Rows are points. Any point is a mix of the corners, with weights that add up to 1. It lies inside the corners' shape when no weight is negative. Is each point inside? If not, which corners have a negative weight?
In the rows, zero is written as 128.

Corners:
(1): [103  85 128]
(2): [ 92 181 145]
(3): [182 112  97]
(4): [114 110  69]
Points:
[101 156 124] -> inside
[143 107 101] -> inside
[100 142 134] -> inside
[107 137 103] -> inside
[157 113 113] -> outside (4)
[103 144 129] -> inside

Corners:
(1): [130 114 160 133 118 170  91 152  95 151 180]
(2): [207 100 102  91 127  98 149 108 141 158 144]
(3): [126 103 130  89 201 154 100 119 129 125 137]
(4): [106 144 150 162 128 140 120  99 157 133 152]
(5): [154 158 175 103 126  86 144 134 123 128 143]
(6): [113 131  72  80 130 169 169 181 158 132  92]
(7): [ 93 121 136 121 128  95 121 163 147 108 153]
(8): [ 84  91  97 152  57 130 129 141 151 103  58]
(9): [129 145 107 125 119  98 128 123 138 157 102]
(10): [108 105  77 124 151 187 142 166  98 115 135]
(11): [ 95 107 151 124 114 148 167 176 103 156 137]
(12): [ 45 112 146 117  94 127 103 104 129  77 181]
Points:
[114 132 130 122 117 133 132 139 122 131 161] -> outside (3, 8)
[ 87 114 133 116 110 129 120 122 129 106 157] -> inside
[118 117 103  82 120 124 182 157 119 137  90] -> outside (1, 4, 7)
[131 131 133 123 101 105 141 132 140 141 130] -> outside (3, 10)

Corners:
(1): [138 133 144 143  78  76 125 133 116 103  99  92  93 125 221  88  78 109
  99  97]
(2): [ 93  84 140 112 113 125 156 156 141 153 137 128 130  94 143 107 193 150
 140 151]
(3): [173 153 139 136 104 109  92 145 159 106  51 115 117 133 182 142  89 120
  92 154]
(4): [ 91 111 109  70  91 118 111 140 158 160 131 160 121 119 117  97 117 129
 153 116]
(5): [106 127 161  77 143  93 111 168 125 112 131 155 154 128 145 120 156 163
 157 103]
(6): [102 103 111 167 114 114  91 156 158 132 172 163 114 126 168 112 145 163
 172 106]
(7): [ 95 117 180 127 102 164 145 137  59 120 127 152 124 143 102 155 107  95
 130 143]
(8): [108  80 106 105 126  96  89 141 127 166 168 103 142 160 133 132 154 148
 144 126]
(9): [146 123 116 106 138  93 118 161 134 118 131 111 123  91 131 127 142  89
 175 123]
(10): [159 162 135 131 114 127 127  82 124 133  96 101 121 141 205  74  91 126
 138 145]
(11): [ 67 143 132 129 161 128 160 118  71 110 131 220 157 131 128 165 117  53
  74 157]
(12): [130 131 186 138 107 112 199  88 111 127 130 181 156 127 126 192  83  95
  96 147]
(13): [115 117 115 117 147 131 118 163 134 154 153 120 155  82 114 107 140 176
 106  88]
(14): [ 67 113 116  93 113 160 124 148 166 109 184 107 144 122 154 161 147 137
 157 108]
(15): [ 64 131 173 149 157 145 186  92 108 116  77 162 122 161  97 186 112  86
 107 115]
(16): [ 94 145 154 120 104 108  87 139 149 168 165 135 144 103 123 125 197 120
 131 109]
(17): [155 126 188 116 138 105  95  96 116 103  90 123  56 110 191 120  78 122
  93 135]
(18): [135 173 172 145 130  94 149 156 149  95 109  94  84 149 170  89  55  92
 103 169]
(19): [ 83 126 155 149 109 118 155  75 109  61 120 147 144 126  87 158 131 115
 112 151]
(20): [ 95 150  98  93  97  98 136 166 131 158 150 132 100 107 127 152 162 195
 163 123]
(21): [213 155 138 116  92 122 144 115 144  80 120 124  68 159 176  83 106 108
  82 106]
Points:
[ 91 124 130 125 127 117 121 144 125 139 138 142 134 112 117 150 117 126
 127 121] -> outside (2, 5, 10, 21)
[124 136 156 119 126 116 148 118 116 123 110 144 127 126 126 142 116 112
 108 137] -> outside (1, 6, 14)
[ 80 130 146 122 125 115 138 129 132 132 124 172 148 101 141 151 140 149
 133 119] -> outside (7, 8, 9, 18, 21)
[ 50  92 147 142 126 101 142 158 119 160 145 142 115  99  74 171 146 122
 148 128] -> outside (3, 5, 10, 11, 14, 21)
[107 133 144 125 116 126 133 124 127 123 128 137 125 134 150 125 118 128
 119 130] -> outside (9)
[110 123 142 118 118 113 122 128 128 129 134 136 126 124 137 131 132 122
 126 128] -> inside
[122 127 146 121 115 116 129 132 128 123 126 128 123 126 145 125 122 130
 127 124] -> outside (11)

Corners:
(1): [167 110 171 132 104 135 128 131 105 135 138  84  90 153 146 150 104 122
 136 127]
(2): [ 87 120  89 120 159 101 112 110 166 134  95 154 214 140 121 155 143 118
 131 116]
(3): [ 89 119 109 198 140  87 143 151 147 152 112 143 164 104 103  91 129 119
 130 151]
(4): [155 125 177  87 147 143 156 137 151 145 127 115  48  85 169 123 131 133
 118 114]
(5): [136 157 198 115 140 111 146 113  75 139 171  81  78  79 137 159 123 113
 146 108]
(6): [109 165 111 169  96 100 128 131 184 121  45 128 202  96 137 157 109 123
 141 138]
(7): [107 132 102 154 121 122 115 160  98  73  69 132 112 144  73 107 125 147
 139  94]
(8): [209 142 156 146 122 150 107 102 106 178 130 118  83 104 130 159 137 134
 150  99]
(9): [111 156  40 101 110 102 122 167 115 130 141 108 138 126  99  88 110 161
 127 133]
(10): [113 105 103 123  80 122 124 146 130 100 106 113 154  94  93  60 149 166
 150 105]
(11): [104 125  93 144  92  98  97 105  69 109 110 153 113 122 108  23 100 122
 134 118]
(12): [185 161 179 135 133 171 118 164  98 147 168 109 112  90 151 129 105  99
 111  75]
(13): [146 100  95 156 110 115 119 129 101 114 122 138 155  97  96  86  78 185
  84 120]
(14): [104 155 108 165 117 112 109 100 215 140 128 126 158 134 109 175 146 121
  81 134]
(15): [107 131 103 129  83 161 139 131  88  86 105 173 141 130 106 100 140 147
 131 151]
(16): [172 144 165 169 178 171 156  84 117 120 174  70  60  95 174 136 134 124
 148 107]
(17): [108 122 146 162 103 168 146 138 102 159 135  96  82  88 153 173 101 122
 133  81]
(18): [109 125  76 127  85  81 188 122 131  98 101 144 139 148  82  54 119 161
 126  85]
(19): [129 105  72 134 117  93 133 133 166 114 121 140 180  82 117 150 142  93
 102 140]
(20): [169 129 180 115 113 157 137 124 141 138 185 130  66  90 123 146  80 110
 169 115]
(21): [106 127 106 192 147  63 103 148 175 111 133 160 174 124 166 153 159 151
 148 101]
Points:
[135 126 120 134 116 117 131 132 118 119 122 127 127 109 122 104 119 134
 132 117] -> outside (14, 17)
[123 129 117 149 119 114 121 129 121 122 117 132 129 117 120 109 123 132
 134 114] -> inside
[125 135 124 150 117 119 129 127 133 131 110 124 126 117 121 124 121 140
 136 120] -> outside (12, 19)
[124 134 109 136 126 111 124 125 140 117 118 142 147 108 112 106 127 134
 129 121] -> outside (1, 17)
[136 147 142 142 128 136 130 129 115 135 132 125 108 110 127 129 113 132
 136 101] -> outside (1, 10, 19)
[117 108  93 160  74 105 128 144 158 125 100 147 197 133  96 129 129 143
 127 117] -> outside (4, 5, 7, 9, 11, 16)
[139 146 140 144 132 141 142 133 129 134 139 115 111 106 132 136 124 141
 138 104] -> outside (1, 11, 19)

Corners:
(1): [161 126 146 154 165 139 134  79 137 153 137 105 127 111 153  91 170 102
 153 149]
(2): [141 134 108 189 107 109  76 104 143 102 140 100 156 119 146 114 119 142
  38  88]
(3): [106  87 105 112  81 115  83 185 173  64  98 137 156  90 163 122 131 160
 155  94]
(4): [152 148 162 121 150 189 150 113 151  98 190 108  68 128 139  96 151 117
 119 129]
(5): [116 124 128 185  72 128 110 141  95 122  68 111 132 164 135 120 116 184
  59 115]
(6): [128 125 121 164  85 109 113 175 134 155 117 131 130 117 142 143 113 123
  56 145]
(7): [165 153 161 131  85 124  29 131 142 112 152 135 131  87 125 126 136 152
 179 106]
(8): [123  95 130 149 156  96  83 173 119  86 116 117 128 158 170 135  95 180
  61 142]
(9): [148 113 225  89 136 140 105  93 116 114 125 120 130 116 153 139 150 101
 111 100]
(10): [115 148 116 125 117  63 130 138 146 152 144 103 145 168 118 115 123 172
  78 133]
(11): [116 175 119 159 118 119  96 186 105 100 107 135 198 143 158 126 107 141
  80 110]
(12): [183 102 141 124 122 159 147  99 102 121 165 123 151 182 147 129 189 111
 116 163]
(13): [103 130 141 106 122 133 120  89  76 105 179 130  88 139 182 147 195 122
 132 142]
(14): [110 111 105  79 104 152  75 111 137 106 122 144 170  89 120 131  69 131
 154 123]
(15): [168 138 113 109  99 110  90 158 106  90 115 174 113  92 147  67  98 134
 132  78]
(16): [138 133 152 124 159 130 134 107 121  86 116 162 101 161  90 148 183  77
 129 136]
(17): [ 99 109 128 212 122  68 157 142 134 117 168 157 148 139 141 113  93 164
  95  98]
(18): [166 126 155 127 145 107 183  92  84  91 156 119 126  81 126 123 180 122
 116 179]
(19): [194 142 123 138 142 129 160  89 131 115 153  95  95 136 156 175 162 110
 143 131]
(20): [170 146 160 120 152 154 178  61 165 128 156 168 104 118 171 135 195 134
 111 162]
(21): [130 145 130 175  61  67 113 108 141  93 114 109 150 166 156 109  82 129
  78 168]
Points:
[131 122 138 130 139 135 136 124 123 116 139 141 130 125 149 121 154 135
  96 130] -> outside (7, 19, 21)
[139 123 138 127 112 121 122 134 123 107 136 134 132 139 143 131 139 141
 116 133] -> outside (1, 2)
[156  96 200 101 147 165 138  63 105  99 154 147  87 138 136 108 163 108
 149 157] -> outside (2, 3, 6, 10, 11, 19)
[135 130 117 154 107 116 119 131 129 113 135 124 136 130 148 120 125 150
 102 133] -> outside (9, 16)
[135 127 131 134 113 122 114 123 129 106 138 130 135 128 141 127 123 136
 106 123] -> outside (1)
[142 131 122 139 119 121 119 132 126 106 135 135 125 130 143 118 134 136
 112 128] -> outside (9)
[137 129 141 133 129 114 123 100 136 103 139 123 109 125 138 114 139 138
 122 121] -> outside (6, 11, 12)
[131 123 130 134 119 118 114 127 129 104 132 141 135 124 136 122 123 132
 119 119] -> inside

Corners:
(1): [109 174 106 147 178 121  79  99 153 157 176 171 180 155 107 126 119  98
  99  44]
(2): [120 160 165 101 105 134  91 173 126 109 147 109 167  75  88  72 120 127
  86  82]
(3): [159 175 161 155 105  95 101 130 152 121 149 178 173 118 129  78 145 162
 159  58]
(4): [141 150 131 156  98 103 156 187 113 147 114 119 176 154 101  90 133 143
 143 125]
(5): [125  81 178 124  97 110 104 139 156 122 140 153 112 122 129  76  93 128
  97 114]
(6): [168  77 141 110 105 182 115 194 174 124 153 149 113 129 173  78 139 176
 133 142]
(7): [137  83 161  87 103  93  69 128 145  96 109 134  72  81 129 137 166 101
 174 134]
(8): [125 162 156 123 105 156 119 131 176 171 157 133 145 129  92  84 166  73
 172 133]
(9): [ 99  94  92  98 127 157 153 165 159 107 109 143 154 136 146 156  86 129
 181 133]
(10): [147  89 208 139 153 158 128 139 179 115 152 143 144 113 136 130 168 101
  91 102]
(11): [149 117 115 106 144 120 167 103 105  99  99  98 172 155 132 148  93  82
 160  79]
(12): [187  95 182 169 124 161 100 133  99 109 125 111 179 166 130 146 109 180
 174 101]
(13): [134 127 160  79 135 120 167 158  89 155  94 126 122 113 126  93 153 152
 185 159]
(14): [155 140 113  90 114 105 158 156 166 164 131 156  91 113 126 149 123  78
 146 138]
(15): [170 161 123 128 117 150 127 135  84 150 104 137 193 145 124 128 143 104
 170 175]
(16): [122 155 142  80 178  85 145  90 173 138  86 123 135 152  87 137 136 140
 136 134]
(17): [155  87 135  87 117 105 155 105 164 152 147 139 106 105 123 159 166  98
  98 149]
(18): [132 115  99 108 176  73 115 150  86  77 163 110 132  87 115 129  99 149
 101 103]
(19): [182 182 121  98 152 149 159 106  94 113 111 129 111  96  90 112 152 154
  97 119]
(20): [ 83 171 183  88 141  83 138 141  89  84 176  93 132 123 126 111 131 130
  81  89]
(21): [153 100 133 152  72  71 150 112 196 159  86 106  96 131 189 157  90 130
 141 106]
Points:
[145 127 148 117 123 136 117 130 141 128 136 140 139 121 129 122 131 113
 134 106] -> outside (4, 16, 18)
[145 149 136 114 135 118 132 127 118 125 122 125 146 123 114 129 138 125
 140 118] -> outside (5, 6)
[138 135 150 119 118 111 128 136 142 127 128 128 139 120 130 114 127 130
 133 104] -> inside
[156 130 131 125 138 149 129 147 117 116 127 132 168 126 123 119 129 117
 161  99] -> outside (5, 16, 17, 20, 21)
[125 143 154 117 140 104 120 124 140 124 134 127 138 118 108 121 144 133
 127 101] -> outside (5, 6, 11, 14, 15)
[145 142 153 131 109 135 127 140 165 144 140 144 146 134 127 106 131 130
 127 112] -> outside (7, 11, 13, 18)
[139 105 135 109 134 111 133 133 130 115 116 117 126 122 135 136 117 135
 126 120] -> outside (3, 8, 14)

Corners:
(1): [113 123 144 140  90 105 100  95  97 127  94 131  94 107 107 134 137 127
 158  90]
(2): [ 95 158 104  98 162 147  76 191 164  79 149  92 146 105 156 185 130 146
 100 197]
(3): [148 147  99 146 110  92 138 164 109 122 115 133 140  88 114  90 143 139
 149 159]
(4): [109 177 128 125 162 139  94 142 165 125 171 184 119 137 178 160  92 114
  92 177]
(5): [168 113 117 151  97 131 124 104 110  99 137  96 147 124 119  92 140  85
 161  97]
(6): [189 123 141 120  96  64  91  98  70  96 141 137 159 127  80  87 123 166
 179 120]
(7): [137 137 144 153 134  94 105  93 126 120  97 134 120 110  74  88 133  98
 203 105]
(8): [ 96 157 135  90 160 146 133 169 163  92 153 154 187  77 162 148  34 126
  72 174]
(9): [150 107 147 162 125  98 118 114  83 160 124 136 135  77  82  93 114 120
 175 156]
(10): [136 138 126 168 167 138 135 151 136 111 121 110 143 111 164 169  99 122
 107 149]
(11): [152 133 162 126 137 100  95 140  95 140 107 136 183  96  71 116 162 119
 121 112]
(12): [112 165 166  85 129 138 116 131  78 127 115 145 108 155 196 165 182 165
 185 120]
(13): [157  95 111 138 171 100 146 115 136 152 135 139 141 108 142 105 165 158
 124 156]
(14): [164  94 158 131 142 104  83 127 109 118 109 105 126 139  91  67 119 149
 146 147]
(15): [138 110 135 184 118  98 150  78 152 136 141 151 199 109 128  77 139 133
 144 146]
(16): [119 123 121 107 119 122  90 100  52 144  98 126 122 151 106 123 121 151
 173  84]
(17): [ 84 163 150 124 197 147 107 151 135  80 173 160 133  99 157 126 114 154
  84 160]
(18): [ 84 112  68 137 133 126 101 175 150  85 145 184 153  78 196 143  90 146
 123 182]
(19): [142 166 128 133 181 182 110 122 126  86 119 137 143  99 172 157 129 129
  85 182]
(20): [167  78  98 162  88 155 156 108 121 114 133 171 174 110  87  97 144 160
 142  96]
(21): [135 190 165  92 133 139  83 119  88 153 109 125 131 115 166 129 160 170
 186  76]
Points:
[138 133 138 131 134 113 106 129 115 120 121 136 153 106 108 117 135 130
 141 129] -> inside
[137 130 133 130 131 125 119 125 110 124 124 142 140 114 132 123 141 143
 146 132] -> inside
[125 132 128 125 136 125 103 128 118 104 127 133 146 112 137 130 128 146
 138 133] -> outside (3, 4, 9)
[124 143 133 127 142 128 112 135 131 105 134 141 143 113 147 130 129 138
 131 144] -> outside (9, 16)
[128 138 138 124 132 135 105 130 112 117 131 136 146 114 142 134 126 140
 136 132] -> outside (3, 7, 13)
[148 118 129 135 135 117 117 123 116 121 127 136 144 115 122 109 133 146
 140 136] -> inside

Corners:
(1): [143 147 103 124 122 123 168 109 141 111 128 118 127 126 133 151  81  74
 102 119]
(2): [111 133 132 151 156 141 131 151 156 109 160  90 165 110 153 120 124 147
 164 132]
(3): [ 93 133 179 139 115 103 119 146 161 148  99 157 108 151 155 127 109  81
 179 125]
(4): [177 109  76  64  87 110 106 131 169 117  73 106 121 166  90 146  73 158
 166 105]
(5): [158  90 157  91 100 116 140  86 136  86 127 106 102 158 101 141 108 149
 122 108]
(6): [131 134 152  95 136 124 102 145 169 109 103 153 122 167 116 111 125 142
 141  97]
(7): [182  90 142 178 171 162 106 180  88 128 145 129 174 101 114  93 190 144
 126 135]
(8): [100 133 148 146 185 143 112 130 128 141 129 100 106  87 169  87 138 114
  92 135]
(9): [ 93 157 128  96 118 119 122 158 146 135 147 134 142 139 142 144 151 126
 192 127]
(10): [168  38 148  83 155 136 170 139 122  79 118  79 138 127 138 148 122 138
 124 142]
(11): [139  92 123 156  73 167 166 125 153 100  88 138 123 123  99 194  91 113
 134 108]
(12): [ 87 164 182 139 161 144  93 132 131 170 149 115 143 126 155 138 118 108
 130 159]
(13): [146 101 133 112 147 134 174  95 150 127 136 119 105 139 153 150  94 130
 121 150]
(14): [ 75 141 108 168 124 100 102  80  77 123  89 140 127 167 145 145 114 112
  74 114]
(15): [139 178 178 106 164 102 101 136 125 105 130 148 148 120 103 135 154 164
 173  97]
(16): [137 138 139  72 128  92 154  75 117  97 102 108 108 167 128  96 136 155
  92 160]
(17): [  7 153  92 135  90  96 110  63 132 139  96 156 128 159 111 134  48  73
 152 113]
(18): [106 115 124 169 122 117  97 200 144 140 160 150 158 109 154 132 115 142
 125 167]
(19): [ 85 149 162 138 145 125 132 149 128 170 123 124 145 117 128 117 108 124
 127  98]
(20): [105 142 131 105 103 144 118 128 120 128 153 146 145 135 177 121  91 136
 154 151]
(21): [ 90 133  97 144 127 115 108 128  84  83 108 136 100 167  90 124  92 136
 122 126]
Points:
[117 125 134 131 130 126 129 123 132 123 120 124 130 133 131 133 103 122
 123 127] -> outside (9)
[101 149 128 131 108 117 108 126 134 133 119 145 146 144 123 128 110 120
 150 117] -> outside (8, 10, 13, 21)
[153 136 147 145 144 131 143 131 125 112 116 130 125 129 112 125 148 124
 119  99] -> outside (4, 10, 12, 17, 18, 20)
[111 135 141 123 137 117 111 134 125 125 127 125 136 138 128 117 121 130
 136 124] -> outside (11, 13)

Corners:
(1): [138 102 143 135 147 121  90  94  82 136 100  86 148 149 139 151 146 114
 115 160]
(2): [102 128 114  91 126  94 155 192 130 136 101 124 136 134 123 128   7 114
 129 127]
(3): [144 123 147 131 108 197 161 207 140 135 194 129 115 136  80 160 167 162
  78 102]
(4): [154 188 121 138 155 186  95 108 106 166 177 143 129 152  89 144 189 139
 117 103]
(5): [162 178 120 128 152 183  98 114 105 153 101 194 117  92 135 124 154 154
 126 181]
(6): [129 125 178 137 138 176 123 131 122 143 137 101 156  93 142  28  95  96
 111 117]
(7): [142 138 113 131 104  87 114 119  99 125 103  97 114 141 147 125 172 149
 108 104]
(8): [102 119 129 112 125 126 124 130  89 119  75 160 145 181  79 153 155 126
 122  89]
(9): [145 149 141 122 121 103 179 213 102 189 157 127 133 146 112 149  99 140
 137  96]
(10): [131  94 129 158 134 159 188 134 101 124 178  97 116 151 103  91 149 160
 148  99]
(11): [136 115 126 154 154 112 117 172 105 110 180 133 121 152 124 164 169 155
 146  71]
(12): [154 132 118 127 132 136 113 100  87 102  79  90 149 165 156 125 187 162
 112  92]
(13): [152 133 106 156 163 113 163 132  91 123 114  90 159 111 124 112 141 123
 133 153]
(14): [156 142 166 134 145 121  94 107 206 215  77 112 128 123 124 145  99 108
  86 150]
(15): [ 50 108 143 135 145 124 129 129 123 104 133  98 146 119 132 118 121 140
 147 106]
(16): [115 100 180 140 102  99 117 106 169 112 101  82 147 100 208 136  67  78
 141 148]
(17): [140  86 119 118 117 143 205 132 129 110 119  93  85  24 138 113 174 141
 142 105]
(18): [186 207 111 119 169 101 119 115 108 128  78 111 120 135 133 139 151 127
 134 190]
(19): [165 130 135 118 154 131 167 143  94 186 103 144 106 146 111 139 124 141
  65  95]
(20): [168 150 120  81 144 115 137 115 144 132 129 139 143  85 142 149 133 131
 149 183]
(21): [ 97  98 125 130 150 122 104 120  95 106  86 102 155 141 183 113 145 101
 131 138]
Points:
[126 129 137 133 154 124 114 103 120 137  97 116 134 108 145 121 142 118
 121 137] -> outside (2, 3, 9, 10, 12)
[140 129 135 128 136 135 145 142 111 141 134 108 130 128 115 117 135 137
 119 109] -> outside (5, 16, 21)
[153 144 127 128 141 126 137 141 115 139 124 111 130 120 125 130 137 142
 129 140] -> outside (4, 8, 16, 19, 21)
[143 135 130 124 139 135 143 143 111 144 127 123 129 127 112 129 138 139
 120 118] -> outside (16, 21)
[170 128 128 155 144 144 112 109 105 138 125 104 115 135 142 150 190 141
 105 132] -> outside (2, 6, 8, 9, 15, 20)
[137 123 137 132 142 125 128 116 110 141 110 116 129 115 138 130 145 122
 130 135] -> outside (2, 3, 12)
[140 124 130 130 139 127 152 148 132 132 125 117 123 114 139 138 131 142
 131 129] -> outside (1, 4, 6, 7, 8)
[141 133 141 130 139 129 122 124 143 158 105 116 128 118 130 131 128 126
 113 133] -> inside

Corners:
(1): [133 120 166  61 125 133 167 162  87  94 131 190 150 132  88 118  70  82
 195 123]
(2): [122 143 133  68  98 167 100  91 113 109 102 148 111 141 141 129 136  89
 212  83]
(3): [136  80  93 169 133  99  76 126 129 176 156 105 147 120 127 120 171 159
  71 134]
(4): [143 128  98 178 122 125 119 101 125 118 171 101 159  99 136 139 167 174
  71 133]
(5): [ 89 132 115 212 112  98 142 128 172 166 153  73 159  97 118 146 143 178
  95 111]
(6): [116 169 120 115  81 129 126  92  95 101  99 125 131 152 118  97 134  63
 184 112]
(7): [164  92 107 213 116 119  81 149 149 147 131 108 117 141 115 139 177 156
  97 176]
(8): [133 148 115  84 124 150  87 131 112 148 129 136 169 131 112 144 119  92
 188 143]
(9): [115 153 114 200  91 112  90 112 158 111 165  78  98 121  92 152 114 155
  66 135]
(10): [ 64 130 108  98 148 111 162 145 117 122 160 163  82 158  80 136 137 104
 180 179]
(11): [134  46  97 139 114 123 121 131 152 161 136  36 128 130 115 153 142 154
  56 164]
(12): [133  91 135 170 145 121  96  93 128 137 119 103 157 142 115 137 125 175
  83 179]
(13): [139 191  98  87 107 145 119  89 158  85  99 180 143 123 118 124  62 110
 184 106]
(14): [141  99 106 112 106 137 139 134 126 124 212  79 115 138 142  89 144 172
 110 167]
(15): [171  74 109 175 142  96 115  89 165 153 169  66 119 151 150 146 133 140
 112 169]
(16): [117  75 108 193 116  96  87 100 128 114 164  37 160  95 171 139 137 146
  86 161]
(17): [163 160 127 108 138 134 116 135  99  78 123 100 115  98 123 105 115  89
 163  71]
(18): [143 195 174  48  88 116 128 123 128  71 130 166 148 107 125  86 133  95
 166 126]
(19): [ 94 162 139  76 115  96 111 151  65  82 112 106 135 151 154 146 113 114
 169 121]
(20): [111 167 126  81 137 162 110 142 142  90 113 136 169 131 128 118  79  90
 125  72]
(21): [126 143 162  98 124 122 148 160  61 159 137 166  70 123 138 146 112 103
 165 152]
Points:
[121 129 119 129 117 124 114 122 127 128 139 117 135 132 121 134 127 126
 135 139] -> outside (17)
[131 126 104 150 112 116 109 110 143 137 147  97 123 135 120 131 149 146
 120 143] -> outside (1, 16, 20, 21)
[130 141 121 114 114 123 113 123 125 121 140 117 132 124 132 128 129 117
 141 131] -> outside (1, 12)
[132 128 120 117 119 125 111 123 118 115 136 114 128 132 128 131 125 121
 136 134] -> outside (5)
[127 137 125 130 121 122 115 125 120 118 136 124 132 128 122 126 128 122
 144 128] -> outside (11)
[127 126 117 138 115 115 112 120 125 126 144  99 119 125 128 126 138 129
 133 144] -> outside (1, 4, 20)
[121 131 125 134 117 116 115 120 121 124 147  96 135 119 134 128 142 133
 119 131] -> outside (1, 7, 13)
[123 141 119 121 118 126 117 125 127 115 129 123 134 132 123 129 118 119
 141 127] -> inside
[138 136 120 124 115 122 115 114 130 116 143 105 134 120 131 127 119 120
 134 118] -> outside (7, 10, 12)
